Every row gives one point. Each copy is the shape, with its points in the same order, stretched, turned, moved and blurred by noise. Is it also mirrored, or only turned?
In the rows, 128 means zero.

Shape, 5 rows:
[[141 154]
 [119  98]
 [133 121]
 [175 160]
 [ 76 114]]
Copy 1:
[[159 163]
 [133 105]
 [150 127]
 [196 171]
 [ 85 118]]
Copy 1 is: only turned
Copy 2, 5 rows:
[[157 145]
 [115 142]
 [133 147]
 [169 167]
 [113 105]]
Copy 2 is: mirrored
Copy 3:
[[100 120]
 [144 145]
 [125 129]
 [ 96  90]
 [131 184]]
Copy 3 is: mirrored

Shape:
[[172 170 188 119]
 [ 81  74 132 102]
 [146 161 118  76]
 [126 107 142 160]
 [135 129 146 156]
 [105 144 112  94]
 [ 94 118 120 158]
 [165 146 125 130]
 [126 104  68 130]
 [103 113 102 130]]
Copy 1, 10 rows:
[[176 154 134  63]
 [ 94 137 151 162]
 [127 152  88 113]
 [143 114 150 139]
 [150 116 142 123]
 [ 96 120  99 139]
 [109  88 136 157]
 [161 135 108 119]
 [121 116  96 183]
 [106 104 118 164]]
Copy 1 is: mirrored
Copy 2:
[[174  59 159 103]
 [107 113  67 116]
 [133 120 165  67]
 [140 110 107 161]
 [145 101 129 153]
 [103 119 148 100]
 [107 120 122 169]
 [158 125 155 116]
 [120 181 127 129]
 [110 139 120 138]]
Copy 2 is: only turned
Copy 3:
[[158 223 141 150]
 [120  81 189 109]
 [197 136 105 133]
 [ 84 147 142 132]
 [104 163 132 133]
 [178 106 125 103]
 [104 115 134  96]
 [131 161  94 157]
 [113  75  80 142]
 [121  97 122 111]]
Copy 3 is: only turned
Copy 4, 10 rows:
[[153  96 173 139]
 [151 151  68 141]
 [156 149 145 102]
 [113 133 126 165]
 [122 134 142 159]
 [168 178 124 124]
 [136 176 119 169]
 [109 130 159 127]
 [ 92 173 117 121]
 [129 175 114 142]]
Copy 4 is: mirrored

Shape (11 x 8):
[[151 164 127 156 102  95 143 118]
 [164 101 158 145 114 150 120 166]
 [105 130 146 136 164  88 119 122]
 [123 129 115 134 160 107  96  90]
 [101 156 140 146 135 142 131 131]
 [161 124 142  99 101 135 113 175]
 [115 142 122 130 191 115 149 106]
 [128  88 161 116 108 142 134 176]
 [189 115 171 113 122 120  96 157]
 [144 148  85 161 140  83 122 118]
 [117 103 141 114 142 126 136 104]]
Copy 1:
[[108 194 132  84 153 128 129 143]
 [145 104 186  95 127 158 106  56]
 [ 81 161 136 128  83 113 186 126]
 [104 119 102 141 108  85 182 140]
 [140 183 144 132 125 124 160  96]
 [134 119 122  65 102 169  83  78]
 [ 87 144 110 143 127 138 199 142]
 [138 113 186 104  84 176 110  73]
 [123  78 132  39 102 141 118  73]
 [ 77 182 111 140 151 105 125 160]
 [121 107 144 126  93 149 175 126]]
Copy 1 is: only turned
Copy 2 (11 x 8):
[[115 101 162 154 118 139 166 171]
 [139  88 145 125 118 164  73 142]
 [118  87 116 126 135 107 150 124]
 [106 121 111 113 116 108 158 142]
 [147 125 158 134 119 105 142 125]
 [114  93 176 109 136 149  71 148]
 [146 147 114 122 160  95 173 131]
 [128  94 155 124 139 155  70 100]
 [107  60 140 123 122 154  54 174]
 [117 118 140 108 128 139 202 167]
 [116 134 122 135 140 117 122 108]]
Copy 2 is: mirrored

Shape, 15 rows:
[[166 138 100 144 126 104  96 153 164]
 [112 132 106 159 162 106 133 148 144]
 [183 167  96 151 121 160 152 119 117]
 [137 147 111 170 111 144 110 148 168]
 [155 136  95 146 127 100 156 148 163]
 [140 138  94 115 117 103 159 128 160]
 [114 171 109 121 133 155 144 136 142]
 [109 134 107 163 156 145 150 134 160]
 [163 120 168 121 113 166  87 122 102]
 [121 139 146 104 147 165 149 162  93]
 [112 175  98 111 110 145  95 109 105]
 [158 109 168 152  95 122 144  96 105]
 [125 139  94 142 175 115 138 106 137]
 [116 131  99 143 175 164  77 108 163]
 [140 117  86 108 132 175  86 158 109]]
Copy 1, 15 rows:
[[ 59 151 110 163 170  98 126 112 137]
 [ 88 124 122 187 100 124 148 135 103]
 [153 169  88 159 107 101  92  94 132]
 [ 91 174 135 184 135 133 128  99 160]
 [ 81 171 128 161 108  74 122 138 127]
 [ 93 163 145 120  92  77 126 126 125]
 [154 164 160 139  99 125 136  97  99]
 [110 149 140 192  78 128 165 117 124]
 [178  95 112 141 186 161 103 101 181]
 [215 134 143 134 132 153 124 154 104]
 [144 131 123  94 119 156 105  61 104]
 [153  99 119 157 108 119  66 126 194]
 [ 95 102 104 165  76 106 157 101  92]
 [ 89 103 109 173 126 155 204  59 128]
 [139 148  78 109 169 173 156 123 133]]
Copy 1 is: only turned
Copy 2 (15 x 9):
[[149 104 116 174 136 162 134 146 149]
 [117 146  88 161 107 152 122 107 161]
 [189 128 101  78 146 116 108 131 180]
 [134 141 134 152 134 168 168 109 159]
 [159 140  91 176 124 135 120 143 155]
 [140 145 116 172 110 123 121 147 134]
 [117 156 129 131 123 149 105 123 156]
 [107 156 102 155 123 130 131  83 177]
 [132  70 141  97 167 137 119 101 117]
 [100 129  99  89 156 138  85 119 111]
 [135 128 159 100  90 187 114 146 161]
 [176  98 116 116 129 115 115  92 113]
 [125 127  97 156 102 129  96 104 194]
 [ 78  91 147 148 131 150 142  74 204]
 [ 81  92 131  85 133 157 154 134 153]]
Copy 2 is: only turned

Shape, 17 rows:
[[157 125 141  90 130 131 115 127 120 115 108 100]
 [120 105 108  87 155 142  96 136 110 111 116 108]
 [ 70 208 184 103 153 132  98 136 113 143 128 150]
 [111 124 101 175 121  52 138 142 134 123 141  90]
 [134 106 129 173  96 118 135 146 127 138 165 131]
 [106 139 126 100 150 137 204  78 191 166 121 137]
 [148 103  99  85  72 140 162  67 150 110 140 109]
 [149 120 152  87 119 141 174 125 104 112 166 165]
 [130 115 106 142 121  73 156 117 132 156 109 136]
 [115 113 119 119 100 102 108 142 114 150 112 143]
 [ 66  94 127 214 161 131 115 120 110 129 115  91]
 [134  97 194 106 160 112  96 125 110 117 193 186]
 [119 120 103 139 144 137 112 135 135 158 116 108]
 [137 159 115 119 156 142  99  86 101 119 116  93]
 [133 130 123 125 121 116 157 132 129 126 123  97]
 [139 110 112  79  80 115 162 124 110 169 144  97]
 [138 105 123 129 157 138 164 137 121 120 185 164]]
Copy 1 (17 x 12):
[[137 141 143 131 143 119 132 150  96 129 130 125]
 [134 126 147 133 131 166 136 155 107 151 144 109]
 [ 87 106 130  99  93 140 187 151 117  86 154  87]
 [106 105 142 160 130 108 118 109 182 141  75 138]
 [132 106  81 147 123 104 120 125 146 147 101 130]
 [143 114 119  64 157 119 169  86 154 131 126 144]
 [172 108 138  87 138  95 120 134 131 185 106 133]
 [130  88  99  97 146 104 125 118  94 147 162 129]
 [119 125 129 122 147 114 109  96 152 140 110 121]
 [117 126 112 119 124 139 107 141 135 135 111 104]
 [123 116 125 183 143 154 184 130 143 158  78  74]
 [ 68 131 102 136 105 120 172 152 102 161 190 129]
 [149 145 116 144 138 146 141 137 140 135 117 117]
 [154 132 179 149 119 127 163 146 130 145 150 101]
 [135 100 129 126 147 105 126 127 135 125  96 129]
 [156 113 107 101 171 109  95 144 160 147 130 128]
 [124  91  97 128 137 131 149  97 114 155 155 143]]
Copy 1 is: only turned
Copy 2 (17 x 12):
[[122  96 115 129 157 102 125 178 125 165 143 106]
 [159 114  82 164 160  99 127 172 115 144 142 107]
 [  7 140  87 169 107 111  91 141 129  91  87 128]
 [156 132 102 121 118 149 115  97 163 127 220 199]
 [153 153 129  98 107 177 125  99 114 150 138 160]
 [ 98 102 155  88  98  67 180  63  89  66 153 118]
 [192 128 139  56 116  48 122 123  77 164 148 124]
 [125 180 172 111 149  87 130 107  97 181  93  87]
 [140 140 150 114 121 127 143 113 122 111 219 137]
 [137 149 109 124 119 142 122 152 120 137 162 120]
 [134 104  51 114 163 181 144  92 109  55 173 179]
 [ 84 207 149 147 145 102 183 160 111 177  62 153]
 [147  98  89 139 120 156 134 123 106 103 160 145]
 [119 104  99 142 160  96  84 158  75 119 135 146]
 [136 112 115 114 135 118 110 100 123 139 164 135]
 [139 127 114 105 112  95 106  95  84 186 182 104]
 [160 180 157 131 134 124 155  83  99 137  99 129]]
Copy 2 is: only turned

Shape:
[[132 127  97 150 104 108 144  91 132  51 114 151]
 [127 117 193 136 140  88 139 131 112 123 127 172]
 [155 137  91 128 115 108 134 128 125 123  97 120]
 [138 154  97 152 132 123 120  92 122  98 109 153]
 [120 126 169  96 143 140 133 138  97 114 119 174]
 [106 166 112 129 113  99 140 138 155 107 142 130]
 [100  54 112 118 106 119 103 137 136 150 124 116]
 [106  78 149 136  85 147 117 151 131 141 123  84]
 [138  83 144 149 119 139 111 171 121 169 165  95]
 [107 146 100 141 126 136 138 103 133 143 118 153]
 [146 141 218 116 123  95 153  93  96 124 123 170]
 [128 128 166  96 142 119 188 106 118 119 148 185]
 [ 94 159  78 158 120 100 156 141  92 134 140 110]
 [138 157 118 119 125 105 110  98 103 110 148 120]
 [109  85 130 137 153 134 122 136 134 146 118  78]]
Copy 1 (15 x 12):
[[134 145  50 144 152 166  92 116 101 124  98  97]
 [129 158 150 127 120 131 148 146 184 143  93 145]
 [124 114  92 150 115 121 101 112 116 118  93 125]
 [150 111  67 159 158 139 110 125 131 142 127 115]
 [174 149 166 109  97  96 130 139 167 142 131 103]
 [134 137  97 136 124 160 133  74 145  96  84 110]
 [ 70  98 177 112 134  91 106 100  94 151  86 107]
 [ 83 106 181  83  99 125 144 109  72 104 104 132]
 [ 63  85 196 105  87 122 159 136 101 129 137 131]
 [142 125 111 162 162 100 131 112 134 128 129 110]
 [134 192 140 111 115 135 130 163 220 113 122 168]
 [133 207 142 143 109  93 132 139 186 119 141 110]
 [ 92  98  69 123 144  98 148 107 126  77 106  92]
 [117 118  88 105 131 145 103 116 180 112 134 128]
 [ 83 100 140 102 105  85 166  91  97 154 115 150]]
Copy 1 is: only turned
Copy 2 (15 x 12):
[[140 104 149 140 133  91  79 173 135  64 140 162]
 [107 164 140 141  75 112 105 147 127 113 104 177]
 [149  94 121 142 118 127 131 155 135 120 146 129]
 [158  89 133 140 114  77  97 166 114 113 109 134]
 [ 98 127 139 114  96 117 103 124 130 164 127 171]
 [126 123 127 124 108 118  87 155 166  90 145 106]
 [101 118  98 134 156 169 133 107 172 115 101 139]
 [103 147 124 146 174 183 108 106 150 126 134 128]
 [119 173 113 159 157 150 137 127 157 149 131 122]
 [128 108  95 105 122 105 127 146 113 116  99 113]
 [ 95 153 165 137  76 110 117 176  89 107  96 173]
 [ 82 156 133  92  92  95 145 158 119 101 129 162]
 [105 109  65 155 127 103 139 143 124 106 148  97]
 [117  92 156 160 119  94 118 178 127 119 111 111]
 [128 119 134 159 147 130 154  91 137 136 118 109]]
Copy 2 is: mirrored
Copy 3:
[[165 193  75 111  51  93 130 167 156 101  94  91]
 [ 98 140  80 124 146  94  94 194 112 190 104 116]
 [152 168  85 110  80 139 119 107 164 115 134 132]
 [164 170  83 125  91 132 128 169 169  79 139 104]
 [ 82 145  95 137 151 126 115 174 148 190 113  85]
 [141 139  61 143  94 140 141 141 160 108  94 129]
 [114 157 146 141 108  75 151  81 102 171 160 163]
 [ 95 178 162 175 124  87 111  87  82 167 112 149]
 [120  97 190 168 130 108  92  94  95 154 141 172]
 [140 162  83 132 137 120 143 128 156  77 161 110]
 [127 170  59 124 164 127  98 194  96 200  83  99]
 [121 119  72 105 154 115 124 163 121 168  97  76]
 [160 123  56 184 114  96  98 128 184  85 178 125]
 [188 132  87 155  94 153 146 148 147 139 130 121]
 [ 85 128 137 148 120 125 111 102  79 152 186 148]]
Copy 3 is: mirrored

Shape:
[[121 100 151 166 162 131 139 114  97 124 129 126]
 [ 86 123 121 108  65 147 117 135 104 130 112 126]
 [109 129  89 127 135 114 112 138 160 121 122 112]
 [ 66  86 142  96 158  90 137 169 121 122 146 129]
 [102 155 153 147 124 136  32 110 143 129 155 117]
 [142 144 101  94 153 127 137  96 138 145  82 107]
 [123 131  98 157 125 105 134 147 130  87 156 145]
 [178 169 113 149 133 101 121 124 112 147 122 107]
 [108 134  98  96  77 111 108  53 118 141 139 127]
 [140 124  79 137 107 132 103 135  81 133 123 143]
 [138  52 103 160  94 110 103 151 147 163 137 162]
 [117 124 135 105  95 103  92 134 166  93 124  98]
 [158 100  84 115  71 121 123 115 112 150 176 110]
 [165 129 116 111 145  97 103 137 141 124 181 144]
 [110 139 119 164 146 149 151 129 134 127 115 140]]
Copy 1 (15 x 12):
[[133 136 118 132 191 140 115 120 111 160 137 113]
 [161  73 119 106  96 110 140 108 150 170 136 105]
 [ 90 104 112 111 127 150 119 133 165 141  94 138]
 [ 98  99 147  89 143 102  93  80 109 113  95 118]
 [140  69  83  87 148 156  86 103 192 164 158 192]
 [106 148 105 128 141 128 167 131 188 105 119 115]
 [105 127 151 128 129 139  98 158 139 168 111 142]
 [100 170  98 106 119 155 136 163 145 145 156 145]
 [143 113 102 105 115  77 176 111 209 181 152 150]
 [100 128 120 122 110 129 122 135 165 180 171  87]
 [ 68  76  51 155 117 125 100 124  62 201 135 117]
 [141 110  94 113  97 124 102 110 163 130  84 169]
 [ 97 138 101 131  81 127 183 101 139 194 160 146]
 [ 73 141 124 131 120 129 113 120 146 128 152 183]
 [119 101 133 136 169 157 128 160 122 156 120 117]]
Copy 1 is: mirrored
Copy 2:
[[163 131 103 132 138 129 159 142 128  94  87 119]
 [145 172 145 131  99 122 146  87 153 109 180 172]
 [138 157 132 108 142 126  84 143 120 151 123 141]
 [208 167 108 103  86 139 172 157 166 162  84 172]
 [129 158 118   8  87 107 109 157  94 111 166 146]
 [124 128 175 142 185 152 130 125 104 149 120 149]
 [131 114  83 135 110 133  79 150 154 124 115 120]
 [143  88 140 135 150 133 122 167 100 139 152  83]
 [111 164 130  90 142 190 129  87 149 138 178 125]
 [130 113  98 154 128 136 126 100 117 129 159 138]
 [170 145  64 118  81 114 116  62 125 181 141  78]
 [118 188 141  99  88 124 118 146 112 135 141 132]
 [110 147  84 133 136 155 144 108 171 187 190  77]
 [114  91  87  87 103 155 131 168 146 192 131  94]
 [142 112 133 127 145 104  96 124 141  97 114 145]]
Copy 2 is: only turned

Shape:
[[143 101 131 127 176 143 117 115 130 124  84 125]
 [110 143 122 161 137 102 117 139 153 157 147 164]
 [142 126  87 147 128  83 139 103 137 160 157 117]
 [145  95 116  70 127 136 106 160 143  92  90 154]
 [105 121 177  91  99 111 174  95 125 158 150 130]
 [119 130 126 117 146 125 143 128 151 115 175 105]
 [ 89 146 156 122  79 101 121  90 125 127 158  96]
 [161  88  97 124 141 121  67 170 114  91 105 158]
 [143 143 165 131  71 110 126 122 175 166 147 106]
 [ 98 161 118 126 146  99 124 131 121 176 145 107]
 [119 142 148 128  75 153 136  98 142 130 154 141]
 [125  86 100 181 137 107 127 180 128 141 120 128]
 [107  57 144  74 134 159  92 106 154 130 113 137]
 [ 99 163 170 130  96 111 145 106 136 133 144 110]
 [122  79  82 101 129 147  96 162 163  88  64 145]
 [122 114 158  77  88 185 111 134 125 134 128 119]
 [133  97 105  79  81 170 123 110 140 119 103 139]]
Copy 1:
[[124 105  93 123 132 154 106 133 151 171 126 102]
 [146  85 162 154  98  89 126 127 103 132 110 136]
 [161 117 189 125  74 122 153 110 130 163 114 130]
 [106 133  45 128 150 129 127 124 117 174  93 108]
 [131 125 121 163 111  90 157 130 104 149 199 113]
 [137 140 171 134 127 130 145 132 109 146 114 102]
 [141 135 163 170  88  94 132  88 103 107 176 140]
 [148 125  62 115 134 125 107 141 136 158  78 142]
 [154 110 162 124 107  74 152  76 111 130 155 107]
 [114 114 195 119  91 103 133 125 114 144 125 133]
 [152 114 112 160  94 116 133 102  84 113 176 106]
 [139  89 144 110 126 128 153 146 138 134  77 147]
 [105 129  42 168 112 133 118 124 149 136 147  69]
 [138 115 163 158 113  95 134  99  91 124 173 135]
 [ 86 106  55 142 137 160 125 106 127 150  57 111]
 [116 139  58 117 119 124 128 121 106 124 169  79]
 [112 126  43 139 101 153 139  94 110 142 145  86]]
Copy 1 is: mirrored
Copy 2:
[[150 151 125 108 124 118 152 181 161 171 159 134]
 [105 104 135 168  95 106  77 152  93 121 139 153]
 [137 118 102 129 101 113 118 138 148  95 106 174]
 [163 179 111 131 144 110 153 138 112 174 164  64]
 [138 153 153 162 113 161 109 120 126  82  96  75]
 [159 176 102 156 121 163  93 124 135 153  91 151]
 [ 81 136 112 140 105 179 118  88 103 107  71 105]
 [152 116  92 118 122  92 175 173 100 194 170 111]
 [ 97 179 161 172 120 115 117 100  91  83  59 127]
 [ 96 110 140 139 101 117 102 105 162 135  90 125]
 [119 145 150 153 121 166 115 109  80 102 114 136]
 [117 105 105 178 132  89 167 159 150 139 170 145]
 [182 181 117 120  77 151 176 151 129 168 152  82]
 [ 80 146 141 158 128 162  88 102 105 104  82 110]
 [138 173  87 130 148 102 172 134 136 176 205  91]
 [148 174 169 144 130 153 176  92 117 156 105  73]
 [161 169 131 117 137 140 178 101 125 127 156  90]]
Copy 2 is: only turned
Copy 3 (17 x 12):
[[130 109 129 168 133  76 116 132 141 124 144 140]
 [124 158 121  69 105 128 136 160 160 128 141  87]
 [130 126 163  79 106 148 105 147 149  87 131 112]
 [119 109 131 169 183 119 120 117 166 149 127  85]
 [116 103 117  56 141 196 128 138  84 125 128 158]
 [151 129 139 122 107 186 138 154 151 133 129 127]
 [128 121 120  69 131 197 154 107 105  81 141 124]
 [131 146 158 167 183  87 143 124 196 120 145  83]
 [ 82 134 104  82 129 183 112 130 149  72 127 129]
 [108 138 153  78  78 154 150 150 123 130 106  92]
 [133 155 107  85 125 178 114 100 128 104 161 129]
 [124 153 144 137 146 112 129 183 130  96 143 100]
 [114  74 112 140 141 119 117 113 133 140 199 109]
 [125 135 107  79 125 187 147 125 109 100 119 137]
 [127 105 117 196 169  84  98 121 152 130 155  55]
 [101 138 122 137 136 171 128  93 119 132 155 121]
 [120 114 127 143 155 140  82  79 125 120 164  96]]
Copy 3 is: only turned
